Rows are points. Two turns around zero, p and q, are shown by what they do to some points. Where does a point land after both, in the order given? Backwards means that the second turn is done in reverse. Each puzzle has new turns, and all numbers are rounded.
In the rows, 100 means zero.

Turn p:
121, 80, 98 => 109, 73, 107
108, 104, 120 => 105, 105, 121
121, 106, 99 => 121, 96, 104
126, 106, 88 => 127, 91, 95
24, 104, 95 => 38, 135, 73
Turn q:
81, 119, 110 => 78, 119, 98
97, 86, 124 => 81, 80, 107
151, 89, 116 => 122, 75, 143
72, 108, 44 => 123, 129, 49
99, 98, 106 => 95, 97, 102
Where do these land?
q, then p backwards: 89, 85, 82 => 103, 102, 74
q, then p: 62, 130, 59 => 133, 128, 54
q, then p: 107, 111, 88 => 116, 106, 103
p, then q: 89, 106, 122 => 79, 112, 107
p, then q backwards: 113, 105, 129 => 127, 116, 109
p, then q backwards: 140, 62, 121 => 144, 70, 125

Turn p:
148, 71, 116, 96 => 153, 84, 119, 102
90, 146, 119, 155 => 86, 149, 84, 153
130, 66, 96, 92 => 136, 72, 104, 91
68, 63, 62, 77 => 74, 50, 82, 70
154, 129, 85, 70 => 143, 135, 100, 57
46, 104, 97, 99 => 47, 92, 97, 104
65, 120, 124, 111 => 63, 116, 113, 123
Turn q:
73, 81, 143, 72 => 105, 110, 142, 57
78, 90, 147, 88 => 110, 118, 143, 74
124, 95, 110, 105 => 125, 94, 99, 107
114, 163, 57, 146 => 81, 131, 47, 163
101, 41, 62, 103 => 82, 32, 105, 102
109, 130, 80, 87 => 95, 114, 64, 97
Where do these land?
p, then q: 123, 93, 153, 118 => 141, 117, 120, 137
q, then p: 68, 122, 88, 96 => 62, 113, 96, 95
p, then q: 152, 72, 121, 129 => 151, 78, 91, 140
q, then p: 133, 108, 76, 70 => 114, 82, 71, 64
p, then q: 24, 85, 98, 67 => 52, 99, 156, 60
p, then q: 100, 120, 65, 119 => 73, 95, 66, 106

Turn p:
123, 139, 120, 91, 51, 152 => 146, 116, 130, 82, 59, 148
81, 98, 55, 134, 131, 80 => 55, 113, 51, 103, 116, 96
76, 51, 119, 88, 97, 97 => 94, 52, 112, 129, 102, 85
72, 110, 105, 76, 120, 128 => 75, 88, 131, 89, 112, 126
101, 97, 140, 128, 154, 84 => 78, 134, 121, 144, 133, 77
131, 72, 96, 101, 93, 75 => 129, 92, 78, 109, 111, 71
93, 103, 124, 94, 65, 63 => 109, 95, 112, 97, 63, 59
109, 125, 50, 70, 61, 89 => 115, 90, 71, 36, 78, 102
114, 105, 90, 119, 127, 130 => 99, 120, 92, 112, 125, 133
Turn q:
103, 81, 77, 118, 121, 121 => 97, 86, 81, 138, 103, 111
88, 67, 128, 126, 40, 109 => 92, 78, 164, 105, 63, 117
111, 105, 86, 24, 123, 57 => 139, 88, 52, 42, 112, 68
96, 165, 103, 91, 123, 113 => 66, 145, 76, 80, 130, 97
100, 69, 77, 141, 87, 70 => 130, 101, 113, 141, 64, 88
121, 81, 114, 144, 124, 114 => 112, 102, 117, 147, 125, 121
81, 146, 105, 106, 106, 86 => 80, 140, 100, 90, 107, 75
127, 100, 98, 51, 78, 115 => 106, 83, 83, 53, 93, 131
73, 85, 112, 99, 98, 116 => 78, 76, 114, 104, 103, 92
Where do these land?
p, then q: 122, 59, 91, 124, 155, 157 => 74, 102, 75, 173, 145, 122
p, then q: 91, 92, 141, 103, 96, 91 => 112, 114, 139, 106, 101, 94
q, then p backwards: 87, 148, 87, 93, 84, 100 => 87, 142, 83, 117, 104, 79
q, then p backwards: 92, 154, 81, 106, 73, 37 => 124, 162, 113, 122, 75, 51
q, then p: 118, 82, 124, 98, 55, 93 => 140, 87, 137, 110, 92, 107
q, then p: 110, 99, 96, 74, 119, 97 => 102, 92, 86, 86, 127, 100
p, then q: 81, 66, 79, 102, 118, 125 => 85, 69, 91, 141, 104, 99

Turn p:
137, 90, 105, 89, 100, 125, 111, 110 => 137, 99, 109, 98, 119, 111, 105, 78
113, 96, 117, 137, 73, 95, 98, 86 => 97, 108, 94, 131, 91, 106, 140, 98
104, 87, 104, 117, 87, 111, 129, 128 => 126, 96, 79, 104, 125, 102, 118, 117
111, 109, 113, 94, 49, 131, 109, 98 => 136, 102, 119, 97, 84, 126, 134, 116
106, 122, 136, 74, 123, 143, 123, 102 => 115, 92, 138, 99, 136, 144, 80, 107
62, 91, 67, 107, 143, 85, 64, 90 => 53, 94, 66, 89, 79, 91, 56, 86
67, 81, 97, 84, 124, 62, 71, 87 => 57, 71, 98, 96, 80, 69, 75, 94
90, 81, 69, 130, 88, 64, 115, 68 => 61, 112, 71, 85, 94, 76, 140, 93
109, 141, 93, 69, 113, 84, 79, 131 => 117, 124, 126, 102, 91, 76, 52, 111
Turn q:
114, 93, 117, 101, 89, 116, 74, 107 => 109, 82, 115, 76, 101, 107, 82, 92
70, 131, 107, 110, 96, 106, 89, 54 => 58, 130, 98, 101, 114, 94, 79, 69
77, 88, 117, 113, 104, 82, 96, 56 => 69, 100, 114, 121, 120, 68, 90, 83
125, 88, 102, 120, 86, 92, 83, 121 => 130, 77, 102, 100, 86, 97, 77, 101
90, 68, 92, 70, 77, 126, 137, 131 => 95, 80, 100, 74, 63, 102, 153, 116
68, 120, 65, 113, 95, 89, 90, 50 => 72, 132, 63, 110, 116, 70, 89, 68
77, 137, 101, 103, 113, 91, 72, 71 => 75, 132, 89, 100, 131, 98, 68, 92
103, 85, 100, 95, 114, 95, 132, 176 => 118, 72, 93, 111, 69, 129, 124, 160
141, 88, 112, 65, 92, 78, 88, 109 => 144, 105, 132, 81, 107, 84, 103, 119
127, 131, 109, 117, 100, 96, 110, 89 => 115, 124, 113, 120, 93, 117, 84, 83
107, 70, 80, 93, 135, 130, 129, 137 => 113, 65, 82, 106, 102, 134, 150, 117
Where do these land?
q, then p: 125, 64, 107, 119, 93, 107, 123, 132 => 130, 78, 87, 109, 109, 98, 146, 86
p, then q backwards: 69, 124, 99, 57, 104, 91, 115, 83 => 81, 99, 145, 72, 83, 103, 80, 114
q, then p: 100, 97, 89, 77, 124, 84, 46, 87 => 88, 102, 106, 99, 114, 76, 47, 71
p, then q: 134, 92, 106, 97, 88, 134, 100, 104 => 121, 102, 121, 105, 104, 116, 112, 65
q, then p: 80, 111, 126, 81, 90, 75, 97, 83 => 85, 97, 115, 122, 95, 87, 79, 132
q, then p backwards: 59, 119, 111, 84, 171, 90, 64, 91 => 74, 120, 121, 127, 155, 98, 160, 110
q, then p: 100, 86, 101, 138, 62, 133, 104, 126 => 116, 71, 94, 80, 61, 106, 141, 90
q, then p: 102, 86, 101, 109, 83, 106, 119, 54 => 57, 102, 115, 102, 102, 99, 131, 104
p, then q: 107, 78, 71, 125, 83, 120, 121, 124 => 138, 119, 75, 105, 101, 109, 133, 92
p, then q: 133, 115, 94, 137, 94, 107, 114, 125 => 124, 125, 83, 128, 101, 132, 92, 86
p, then q: 91, 130, 96, 75, 108, 54, 96, 90 => 76, 113, 116, 97, 99, 84, 67, 140

Turn p:
80, 57, 87, 123, 105, 84, 109, 107, 117 => 94, 82, 77, 100, 132, 117, 80, 109, 131
68, 99, 103, 115, 111, 94, 136, 109, 86 => 58, 91, 107, 79, 123, 104, 96, 109, 102
103, 134, 101, 94, 120, 108, 59, 98, 115 => 121, 134, 120, 130, 108, 97, 110, 82, 85
120, 130, 134, 107, 85, 112, 89, 107, 107 => 112, 105, 140, 117, 75, 88, 106, 114, 96
75, 75, 80, 120, 88, 78, 137, 124, 105 => 65, 78, 72, 94, 124, 108, 91, 133, 117
115, 143, 93, 75, 94, 85, 73, 92, 111 => 105, 132, 97, 134, 77, 88, 127, 86, 88
86, 72, 81, 125, 90, 91, 122, 71, 95 => 89, 60, 81, 86, 114, 123, 112, 93, 117
78, 90, 121, 74, 59, 137, 72, 99, 69 => 103, 79, 110, 107, 62, 119, 59, 85, 53
91, 78, 119, 89, 106, 107, 132, 90, 108 => 89, 102, 105, 67, 91, 121, 88, 104, 120
124, 125, 89, 104, 108, 111, 75, 97, 84 => 125, 104, 108, 109, 102, 77, 119, 88, 76
138, 124, 113, 79, 115, 81, 53, 98, 83 => 126, 124, 107, 123, 80, 52, 104, 65, 95
120, 74, 79, 95, 120, 112, 142, 109, 119 => 113, 111, 76, 56, 113, 107, 106, 130, 118
Turn q:
130, 96, 83, 79, 95, 110, 92, 62, 120 => 119, 85, 87, 91, 109, 120, 75, 78, 135
111, 105, 101, 120, 83, 107, 60, 120, 75 => 107, 117, 100, 110, 91, 125, 87, 93, 54
113, 107, 101, 119, 81, 101, 90, 123, 120 => 94, 126, 89, 92, 83, 125, 101, 110, 95
114, 113, 75, 115, 102, 121, 123, 84, 107 => 127, 97, 99, 91, 101, 116, 129, 88, 121
51, 100, 100, 64, 134, 59, 96, 129, 100 => 46, 94, 108, 84, 140, 57, 98, 119, 83
111, 44, 86, 73, 88, 98, 114, 87, 68 => 101, 38, 78, 107, 79, 84, 88, 79, 92
118, 120, 114, 104, 86, 118, 118, 107, 81 => 117, 114, 119, 96, 70, 96, 109, 83, 97
112, 114, 112, 115, 140, 104, 117, 95, 121 => 123, 106, 121, 82, 110, 98, 109, 133, 122
125, 111, 112, 91, 114, 97, 110, 104, 121 => 108, 109, 108, 72, 93, 98, 89, 113, 120
24, 88, 104, 113, 84, 56, 94, 76, 83 => 70, 106, 70, 163, 134, 57, 113, 104, 87
92, 101, 113, 106, 91, 130, 86, 113, 105 => 88, 107, 122, 114, 88, 125, 100, 101, 96
Where do these land?
q, then p: 131, 107, 85, 94, 76, 98, 86, 104, 125 => 120, 116, 90, 107, 89, 124, 114, 95, 69
q, then p: 115, 127, 85, 105, 111, 91, 100, 77, 132 => 121, 145, 100, 96, 104, 103, 120, 107, 102
p, then q backwards: 87, 92, 96, 91, 114, 101, 92, 121, 121 => 100, 112, 109, 108, 98, 87, 75, 90, 116
q, then p backwards: 102, 132, 91, 126, 79, 96, 66, 90, 110 => 80, 103, 80, 75, 123, 110, 79, 101, 132
q, then p: 98, 76, 119, 70, 131, 99, 93, 106, 47 => 96, 71, 96, 103, 91, 69, 57, 63, 124
q, then p: 87, 63, 118, 114, 134, 108, 133, 138, 70 => 65, 69, 87, 84, 83, 74, 53, 126, 115
p, then q: 68, 84, 100, 54, 113, 111, 97, 101, 95 => 102, 107, 119, 114, 131, 116, 90, 58, 92
p, then q backwards: 121, 119, 62, 138, 64, 110, 95, 67, 113 => 86, 70, 67, 147, 112, 128, 126, 90, 83
q, then p: 105, 134, 83, 106, 69, 77, 110, 92, 94 => 91, 109, 89, 100, 95, 100, 152, 88, 95
p, then q: 85, 70, 120, 87, 103, 80, 97, 91, 104 => 90, 105, 94, 116, 121, 128, 85, 97, 118
q, then p: 100, 96, 141, 114, 106, 128, 132, 115, 91 => 83, 79, 119, 112, 67, 92, 86, 134, 117

Turn p:
91, 112, 122, 90, 103, 97, 110, 95, 103, 124, 90, 67 => 87, 75, 111, 93, 114, 114, 97, 128, 94, 84, 114, 93
86, 98, 119, 110, 93, 88, 77, 110, 80, 116, 102, 92 => 100, 105, 116, 106, 95, 116, 69, 108, 101, 94, 100, 77
90, 95, 112, 105, 132, 88, 67, 108, 97, 119, 91, 113 => 90, 95, 117, 125, 115, 105, 63, 91, 103, 121, 106, 98
129, 108, 120, 110, 85, 120, 112, 101, 92, 91, 98, 93 => 127, 106, 91, 94, 102, 106, 110, 99, 75, 77, 113, 99
83, 107, 61, 108, 102, 95, 109, 111, 97, 117, 89, 112 => 95, 105, 134, 106, 92, 76, 113, 103, 124, 109, 96, 106
84, 98, 94, 104, 94, 83, 118, 107, 89, 83, 94, 113 => 98, 102, 108, 88, 102, 84, 106, 82, 110, 93, 78, 86
101, 85, 91, 91, 94, 124, 101, 74, 103, 82, 141, 115 => 90, 124, 66, 98, 82, 111, 127, 95, 86, 126, 93, 98
113, 158, 109, 86, 89, 108, 66, 87, 98, 87, 93, 98 => 99, 127, 84, 72, 109, 76, 65, 121, 83, 94, 130, 115
153, 86, 82, 95, 95, 88, 94, 75, 106, 101, 113, 76 => 140, 81, 60, 106, 89, 101, 108, 128, 107, 117, 105, 107
82, 84, 77, 108, 96, 90, 113, 95, 175, 78, 102, 108 => 74, 80, 79, 83, 84, 107, 125, 62, 148, 105, 108, 133
90, 123, 92, 112, 119, 107, 116, 112, 83, 94, 100, 119 => 91, 111, 119, 107, 105, 67, 109, 84, 87, 98, 105, 90
98, 78, 116, 101, 92, 110, 112, 97, 88, 97, 86, 121 => 112, 110, 110, 95, 117, 118, 110, 82, 91, 101, 82, 96
116, 82, 112, 78, 86, 93, 107, 117, 93, 121, 113, 118 => 116, 86, 115, 93, 82, 116, 95, 100, 76, 114, 75, 106
85, 85, 93, 100, 119, 109, 95, 109, 98, 90, 90, 54 => 81, 92, 88, 134, 111, 105, 102, 118, 116, 70, 95, 98
Turn q:
114, 111, 108, 112, 91, 77, 86, 115, 58, 84, 85, 104 => 118, 87, 111, 121, 77, 102, 102, 104, 94, 86, 67, 70
81, 24, 118, 115, 99, 79, 89, 113, 119, 96, 90, 102 => 113, 126, 127, 67, 110, 93, 86, 152, 101, 71, 130, 79
109, 108, 88, 72, 106, 78, 99, 109, 113, 134, 98, 102 => 89, 101, 81, 108, 93, 96, 73, 122, 91, 110, 88, 130
105, 111, 94, 111, 100, 94, 127, 48, 105, 118, 87, 110 => 117, 86, 110, 109, 116, 94, 125, 110, 119, 138, 99, 129
66, 108, 97, 104, 100, 77, 95, 109, 87, 87, 106, 67 => 92, 98, 83, 86, 102, 69, 116, 105, 79, 93, 84, 72
106, 117, 108, 117, 87, 80, 103, 107, 101, 99, 115, 112 => 95, 109, 92, 114, 102, 108, 101, 108, 119, 110, 81, 80
108, 104, 103, 88, 82, 131, 107, 114, 81, 105, 95, 111 => 109, 110, 103, 112, 75, 122, 100, 78, 86, 106, 111, 102
102, 101, 30, 86, 102, 129, 89, 115, 111, 110, 100, 97 => 106, 72, 44, 86, 89, 120, 91, 89, 90, 86, 127, 127
95, 83, 118, 85, 107, 80, 91, 105, 103, 88, 117, 105 => 82, 118, 110, 110, 108, 87, 94, 115, 99, 77, 100, 93
102, 103, 106, 90, 105, 81, 120, 90, 112, 85, 92, 108 => 96, 109, 109, 103, 117, 104, 116, 113, 100, 96, 82, 116
110, 106, 112, 111, 87, 142, 86, 70, 114, 92, 115, 94 => 101, 105, 109, 93, 99, 93, 106, 57, 136, 106, 123, 104
88, 119, 110, 117, 114, 91, 98, 102, 66, 92, 110, 103 => 90, 80, 108, 120, 101, 94, 111, 96, 91, 106, 89, 67
101, 113, 113, 91, 108, 142, 92, 111, 114, 100, 87, 105 => 81, 99, 115, 82, 85, 120, 92, 69, 98, 103, 109, 112
112, 89, 93, 101, 113, 119, 117, 94, 116, 111, 101, 80 => 112, 100, 98, 85, 124, 100, 86, 86, 94, 110, 113, 117
Where do these land?
q, then p: 75, 116, 124, 67, 73, 74, 98, 111, 92, 116, 140, 131 => 81, 115, 141, 85, 74, 80, 97, 99, 130, 68, 129, 76
q, then p: 105, 121, 111, 116, 97, 111, 87, 103, 105, 93, 89, 64 => 103, 88, 87, 81, 126, 110, 94, 126, 113, 112, 91, 110
p, then q backwards: 104, 96, 96, 111, 100, 92, 113, 110, 123, 98, 65, 125 => 123, 103, 105, 103, 110, 124, 102, 68, 112, 86, 90, 87
q, then p: 131, 99, 85, 91, 85, 115, 120, 93, 85, 111, 78, 110 => 139, 118, 105, 100, 98, 107, 112, 91, 82, 116, 115, 109
p, then q backwards: 106, 101, 102, 136, 120, 117, 98, 83, 103, 103, 101, 99 => 95, 86, 96, 108, 92, 121, 113, 88, 86, 99, 130, 111
p, then q: 54, 103, 109, 57, 87, 73, 118, 77, 96, 109, 126, 112 => 88, 116, 101, 72, 66, 77, 104, 112, 45, 110, 110, 121
p, then q: 112, 71, 112, 120, 73, 95, 95, 104, 99, 86, 78, 100 => 110, 91, 110, 93, 107, 112, 98, 69, 122, 86, 96, 128
p, then q: 114, 107, 81, 113, 110, 87, 88, 94, 113, 87, 116, 86 => 109, 104, 66, 97, 107, 99, 95, 117, 119, 96, 103, 98
p, then q: 132, 90, 110, 112, 135, 106, 103, 109, 103, 97, 92, 78 => 124, 80, 102, 108, 130, 109, 93, 106, 114, 86, 116, 76
p, then q: 89, 112, 86, 105, 118, 108, 108, 109, 72, 85, 110, 89 => 106, 94, 92, 90, 111, 89, 114, 110, 93, 103, 71, 75
p, then q: 65, 91, 92, 74, 79, 89, 108, 111, 104, 132, 127, 110 => 97, 136, 115, 78, 59, 98, 108, 103, 79, 120, 109, 101
q, then p: 103, 104, 91, 102, 127, 107, 68, 93, 85, 100, 88, 88 => 108, 99, 80, 101, 103, 125, 91, 92, 115, 108, 71, 90
q, then p: 111, 88, 102, 96, 96, 126, 96, 104, 118, 81, 92, 109 => 88, 115, 77, 85, 104, 103, 108, 93, 80, 105, 106, 111
